Each row is a point. Two turns around zero, p and q, are shown by what they do to some points. Write where each new point lands after one turn and then the other. Backwards means that the second turn is done in reverse. Each puzzle has new turns, and all numbers are rounded.

Turn p:
13 31 => 25 22
36 -29 => 19 -42
-49 -2 => -45 20
Turn q:
21 17 => 13 -24
19 -46 => -49 -11
-40 29 => 35 34
Where do these land?
p, then q: 25 38 => 16 -43
p, then q: -45 -35 => -2 57
p, then q: 20 -3 => -14 -14

Turn p:
-54 -56 16 => -55 -54 19
42 0 -4 => 18 12 -36
-21 71 9 => 43 26 55
17 -16 -26 => -17 16 -25
-17 -1 19 => 2 -20 16
33 1 -14 => 8 19 -29
Turn q:
4 33 11 => -23 -9 25
-22 17 19 => -25 19 12
-8 11 -59 => 50 5 34
27 -61 29 => -2 -16 -71
Where do these land?
q, then p: -10 21 12 => 4 -14 22
p, then q backwards: -17 19 -30 => -35 18 4
q, then p: 39 36 13 => -29 -46 0
q, then p: -12 -76 5 => -11 75 -15

Turn p:
-20 20 -13 7 4 -33 => -16 4 22 2 -2 37
54 11 19 -32 12 -20 => -33 -47 17 8 7 -36
25 34 30 4 12 5 => -28 -16 6 -36 -7 -20
-18 -15 6 -45 -8 34 => 17 13 -19 5 50 -21
-19 -45 16 -25 28 24 => 55 -15 -5 -4 35 -12
46 35 -30 20 14 9 => -26 15 34 -2 -41 -34
-67 -39 -29 70 -62 -20 => 30 45 -55 28 -42 87
Turn q:
17 -32 15 -27 -31 1 => 8 -48 -25 8 -12 7
39 20 27 16 -21 -2 => -16 -17 24 4 -47 -7
-52 14 -29 32 -20 17 => -10 2 37 -34 53 6
13 37 11 -38 4 31 => 45 3 26 23 -21 21
10 14 -48 7 42 -31 => -31 58 -14 18 9 20
32 -50 39 24 21 21 => -4 -22 -18 30 -13 -68
6 35 18 -51 44 -33 => 39 50 -26 1 -43 24
-65 -39 -34 37 -40 -4 => -31 -28 -4 -50 75 -3
Where do these land?
q, then p backwards: -17 27 14 -8 8 85 => -4 -38 -39 -30 68 4
q, then p backwards: -18 -2 -27 -37 20 -41 => -50 -3 9 16 -40 11
q, then p: -17 -2 21 -4 -12 47 => 8 -51 -2 4 -13 -15
p, then q backwards: -2 -25 -45 -1 -20 -15 => 37 9 -17 -22 27 18
p, then q: -8 32 2 29 12 50 => 26 5 1 -9 -31 53
q, then p: 14 50 17 -26 -23 -18 => -17 15 -52 0 13 -33
q, then p: 64 -55 21 33 27 -44 => -7 42 -1 46 -17 84
q, then p: -17 -24 -3 14 -12 -63 => 8 38 21 30 47 11

Turn p:
11 -44 -36 19 26 38 2 36 => -33 -17 31 0 -11 59 18 -29
-8 -29 -16 12 -13 -18 -61 -33 => 18 7 24 21 -28 -40 42 -32
35 8 -28 8 17 -21 -3 -28 => 46 -13 4 -21 1 8 29 0
-17 -11 -14 -42 52 -26 1 41 => -39 -56 -26 -40 -20 -3 1 -12
12 -28 29 3 -27 51 7 -1 => -20 42 42 7 14 13 -28 -9
17 38 37 -15 -41 -19 11 10 => 8 48 -39 -15 7 -16 -23 27
-12 6 -42 -45 -42 -2 -26 14 => -34 19 -26 -7 27 -27 50 -19
30 18 -22 -19 -11 11 86 -64 => 36 -7 32 -31 79 12 4 65
-26 -20 32 32 13 -24 19 39 => -26 -11 -6 16 -53 14 -27 30
-42 61 61 47 25 11 -37 -13 => 42 -10 -36 71 -17 -18 -67 -20
Turn q:
-31 16 55 21 -13 -43 25 46 => -69 32 -29 17 -21 21 -20 34
-17 -28 37 -21 -22 -4 37 35 => -58 10 10 22 -14 32 -7 -26
12 11 -5 -7 35 32 21 -40 => 12 -35 -18 -16 25 -32 -8 -31
31 22 -17 -13 -8 43 -47 -35 => 63 3 -11 0 8 -29 42 -22
0 -12 -40 11 1 25 19 11 => 23 -9 21 15 25 11 -29 -10
50 29 -41 25 -34 13 -28 -53 => 84 -34 -27 14 1 -1 34 17
-23 -61 67 24 -5 -56 -22 -15 => -75 -19 32 7 -41 -16 41 50
26 -7 5 -13 15 -49 4 12 => -21 -5 -1 -40 2 32 14 19
-54 -3 -19 -57 13 10 27 17 => -12 21 24 -23 -24 0 -53 -53
-11 -14 31 13 11 -3 -5 62 => -47 46 14 13 22 10 -2 15
18 47 -72 17 8 32 -31 -39 => 99 -9 -16 -10 19 -28 -11 6
Where do these land?
q, then p: -27 -10 21 -21 -18 41 2 -11 => 37 7 13 26 -6 -23 9 30
q, then p backwards: -44 29 35 20 25 -30 21 -22 => -38 4 41 -31 1 -37 11 35
p, then q: 68 -49 -50 42 8 20 2 -7 => -29 -21 -49 41 23 -10 18 -74
p, then q backwards: -4 42 2 -32 31 -25 11 -33 => 18 27 -25 22 37 8 7 -45
p, then q backwards: -32 18 -48 -32 27 -14 -34 42 => 34 10 59 -22 0 8 36 -44
p, then q: 31 -47 28 -10 0 -68 -14 -21 => -17 15 -26 -4 -49 66 32 -18
p, then q: 13 27 39 -12 21 37 20 45 => 48 32 28 -9 -4 -48 12 -12
q, then p: -3 14 29 54 -32 8 -28 0 => -1 1 -29 22 -27 50 18 31
q, then p: -2 -24 -56 -8 -62 32 19 7 => 47 48 48 18 -5 26 -25 -23

Turn p:
19 -25 47 -36 -32 45 -18 -27 14 => -5 17 11 -8 -30 28 -10 -78 -21
-32 -7 -43 -22 43 -43 36 49 16 => -6 16 31 48 35 -57 4 55 3
-19 22 9 -1 19 10 -53 -33 -7 => -19 -25 -25 -10 5 31 -7 3 -51
-14 2 -50 -22 31 -51 34 34 -64 => 18 -3 6 49 15 -28 -54 76 27
-10 11 60 23 -35 -5 -15 -14 9 => 16 -11 -41 -35 5 -11 7 -50 -11
-38 17 -37 9 49 13 43 40 -40 => -40 24 -27 42 14 -18 -15 65 34
-28 -38 -38 19 13 -10 16 -6 -17 => -8 30 17 -21 27 -2 -24 42 12
45 10 30 6 -7 10 8 -48 30 => -6 -37 17 -18 4 29 21 -54 17
61 -12 50 29 -24 27 -58 -2 25 => 44 3 -16 -23 -21 57 52 -55 -18
16 20 -28 -4 -56 4 5 7 33 => 5 -14 26 -25 -52 -28 26 -3 8
Turn q:
3 27 41 5 7 -8 -14 40 8 => -14 26 5 47 -2 -9 -18 25 -18
8 -2 -49 32 -32 -25 -54 2 1 => -13 53 -21 -16 16 16 2 -22 58
-7 11 20 30 -12 15 12 36 13 => 13 33 -6 22 -31 2 -11 4 -25
50 -10 32 -18 13 -6 37 7 -24 => -32 -24 -15 -4 3 1 25 35 -49
-26 18 -7 14 -67 -56 36 -53 39 => 33 13 12 -66 12 61 -65 24 10
13 70 -15 40 26 -21 -37 -61 2 => -42 16 -5 -41 18 -54 -71 -12 33
-57 -62 21 -72 18 24 2 44 -39 => 19 -60 51 69 -19 26 68 -2 6
14 19 -16 11 21 -24 24 2 37 => 5 26 12 -24 30 -11 -15 -6 -34
52 -18 16 4 -6 46 -15 15 -25 => -17 -8 -60 20 -20 -18 36 9 -6
-28 33 -65 19 24 3 -6 -43 -34 => -29 -13 21 -43 -7 -17 -24 -70 32
19 -25 8 -48 -29 34 5 20 24 => 39 -24 -38 32 19 22 25 7 -15
-41 -60 14 -17 37 15 10 -11 -4 => 34 -37 46 1 -19 -19 46 9 8
Where do these land?
q, then p: 36 -36 -9 -11 -35 -36 17 -16 23 => -29 18 16 64 -23 9 5 11 12
q, then p: 26 -29 -7 27 -28 28 -11 -22 57 => 16 -38 48 34 -32 7 20 28 17
p, then q: 20 13 13 16 64 41 -8 -36 -25 => 46 -10 1 9 -42 -39 14 -54 6
q, then p: -16 23 -4 -3 28 -38 -41 26 -11 => -20 -14 -42 -10 41 -17 25 -11 -19
p, then q: -50 -25 6 1 51 -24 -22 53 -76 => -64 69 -9 25 9 -36 5 -66 7
p, then q: -26 6 -25 -25 31 -45 -49 15 -94 => -52 64 -37 48 -8 -16 56 -35 36
q, then p: 39 5 -35 -2 -67 13 7 20 32 => -45 -19 21 10 -40 45 7 46 14
p, then q backwards: -1 24 19 0 -52 -19 41 3 82 => -9 -33 -43 14 83 35 -11 -25 -21
q, then p: -7 4 32 -42 23 33 6 5 8 => 42 25 -3 -17 29 20 -3 12 22
q, then p backwards: -21 5 -27 4 41 21 31 -15 -3 => 1 1 16 -24 -39 -17 -4 -23 37
p, then q: 15 16 31 28 14 18 23 -1 -22 => 39 7 -3 -23 15 -18 -1 -33 0
q, then p backwards: -15 -4 6 6 -68 8 7 -33 28 => 28 -11 1 29 -22 -10 -20 -7 -65

Turn p:
19 14 -16 -6 3 -30 -42 -13 15 -11 -9 -18 => 4 9 17 10 -27 -1 -9 12 31 24 -32 22
31 20 2 -9 2 -13 10 7 -24 -5 4 11 => -19 -18 -11 13 -19 -3 28 -18 0 3 -6 7
12 7 -2 5 22 -24 -9 -2 32 7 2 17 => -4 15 15 -28 -23 8 0 -12 -3 15 -24 2
8 -6 8 5 14 -14 -15 -10 25 -16 33 -29 => -8 -2 23 -11 -18 -13 -25 4 29 -11 -23 -20
-13 -25 5 35 -5 26 0 10 -9 44 7 -16 => 28 -14 -9 -1 9 10 -40 -3 -31 -35 10 2
-25 -1 -2 4 -22 7 37 43 -25 -15 -24 13 => -21 -14 -3 13 47 -11 11 -14 -28 13 38 14
9 -7 20 3 -30 25 33 10 -13 -17 -36 22 => 10 -19 -26 -8 22 -29 28 -2 -17 18 39 7
1 16 -3 -10 -6 38 3 25 -5 -10 -7 20 => -23 -10 -23 -3 11 0 15 28 -24 8 11 4
-6 31 24 -20 2 -32 -30 -20 8 -11 8 6 => -12 44 11 15 -33 -20 12 3 15 5 -16 -2
-23 -31 -13 15 -23 24 20 5 -37 -16 -4 33 => 2 -11 -31 17 32 13 -7 -11 -15 20 48 -22
4 -19 3 -35 30 -25 -29 -16 16 11 10 -22 => -2 27 12 -15 -20 17 -10 1 48 -23 -17 13
-17 -18 -24 12 -26 26 29 -10 10 40 19 -17 => 36 -23 24 0 15 29 -9 13 -22 -29 21 -20
0 19 -2 1 39 -9 -7 -28 8 -2 -5 -20 => 9 16 1 -2 4 0 6 -2 18 -7 -50 -5
Turn q:
9 14 -11 2 20 26 2 5 -58 21 15 8 => -40 -29 6 -21 25 -4 10 -33 0 -24 15 -1
16 4 -22 -9 1 -19 7 3 -18 1 15 -2 => -6 -2 5 -22 -17 10 19 -7 -5 -10 17 -8
-1 -38 11 20 12 -16 -5 -2 -6 -6 17 -7 => -32 15 -15 2 -23 -2 -3 16 14 -5 -2 17
-4 13 -17 -8 15 -12 6 11 -1 -2 -97 -36 => 47 18 -36 -35 34 -30 19 -7 -42 37 3 33
11 -8 40 -20 -19 -7 -19 20 2 -9 15 -10 => 1 14 -10 12 -1 53 -13 0 7 -6 -14 11
-37 -12 -12 9 -1 -18 -17 -16 9 27 13 6 => -13 13 -5 10 2 -21 2 38 -8 -24 -4 -25
4 -19 18 -25 18 -14 -12 -10 12 7 9 6 => -18 18 -1 -3 -14 13 -9 5 -12 4 -32 -11
7 9 -3 10 3 -17 -12 6 9 -12 -20 19 => 14 5 22 -5 -3 -4 0 13 -16 2 -3 23
-17 7 -9 9 -8 1 51 7 6 -8 6 19 => 10 19 23 18 -5 -23 6 -21 18 7 28 -13
16 16 56 9 -44 -3 47 -19 21 -10 -14 -24 => 38 26 -5 -5 11 22 -50 -4 46 41 22 -6
13 -5 -18 -1 -29 63 -23 -13 -12 -6 12 15 => 12 -61 -5 15 -3 -6 -19 -22 14 -33 -15 -2
-17 12 -14 -9 21 -3 -26 -2 17 -22 16 3 => -9 -16 8 26 -13 5 11 17 -32 9 -5 -5
0 6 -19 13 12 19 2 11 18 19 13 3 => -4 -17 12 8 8 -14 27 5 17 2 -12 -11
Where do these land?
p, then q: 9 -5 9 19 14 18 19 -47 -8 28 -9 -2 => 19 -25 -11 -39 -29 2 4 -21 3 22 3 12
p, then q backwards: -20 -15 23 12 18 -7 28 -4 -16 20 -12 -10 => -10 0 -1 -19 -20 15 10 17 -28 16 -25 14
q, then p: 22 3 -10 4 29 0 8 11 8 0 30 -27 => 17 -1 21 -15 24 12 7 6 -17 -25 25 -6
q, then p: -29 -17 15 -1 -22 3 -14 -21 -12 27 13 27 => -21 11 2 13 14 -28 -27 12 20 25 -25 7
q, then p: -20 -15 -8 9 30 17 -7 -27 -20 9 -21 1 => -7 28 11 23 9 23 -10 -29 18 12 -1 12
q, then p: 19 9 -28 -33 -34 -32 -4 19 33 -21 -10 -4 => 8 -61 -19 4 -21 -18 33 11 -6 -6 14 7
p, then q: 19 8 -26 -12 -5 -3 -3 57 30 -5 6 20 => -16 28 -9 32 26 -4 -12 -25 -4 -41 -15 -17
p, then q backwards: 6 41 -10 -26 -5 -31 -15 20 8 -16 7 12 => 2 -13 5 13 49 -15 3 17 16 -15 25 14
q, then p backwards: -11 16 -29 30 11 16 21 8 0 -4 15 -39 => 21 -6 0 -22 -31 12 22 -4 -20 -39 -11 13
p, then q: 7 -11 -16 4 12 -18 -7 11 21 -28 17 -18 => 6 19 -17 16 16 3 -11 20 -8 4 -33 -3
q, then p: -15 -15 36 -32 -19 31 -13 -17 -28 14 -13 10 => 10 19 -28 16 8 9 -19 21 32 30 -38 2
q, then p: 9 -12 28 17 -24 -1 -24 -17 -36 17 -26 8 => -38 27 -21 -5 -10 14 -4 21 24 31 -8 6
q, then p backwards: 19 11 -22 -6 -6 -13 21 24 9 -46 18 16 => 20 2 -11 -13 -38 -41 5 -11 1 27 6 16
q, then p: -16 1 38 16 -1 20 -9 -17 11 5 -15 7 => -4 23 -11 -10 -9 7 -28 -4 -7 13 -26 24
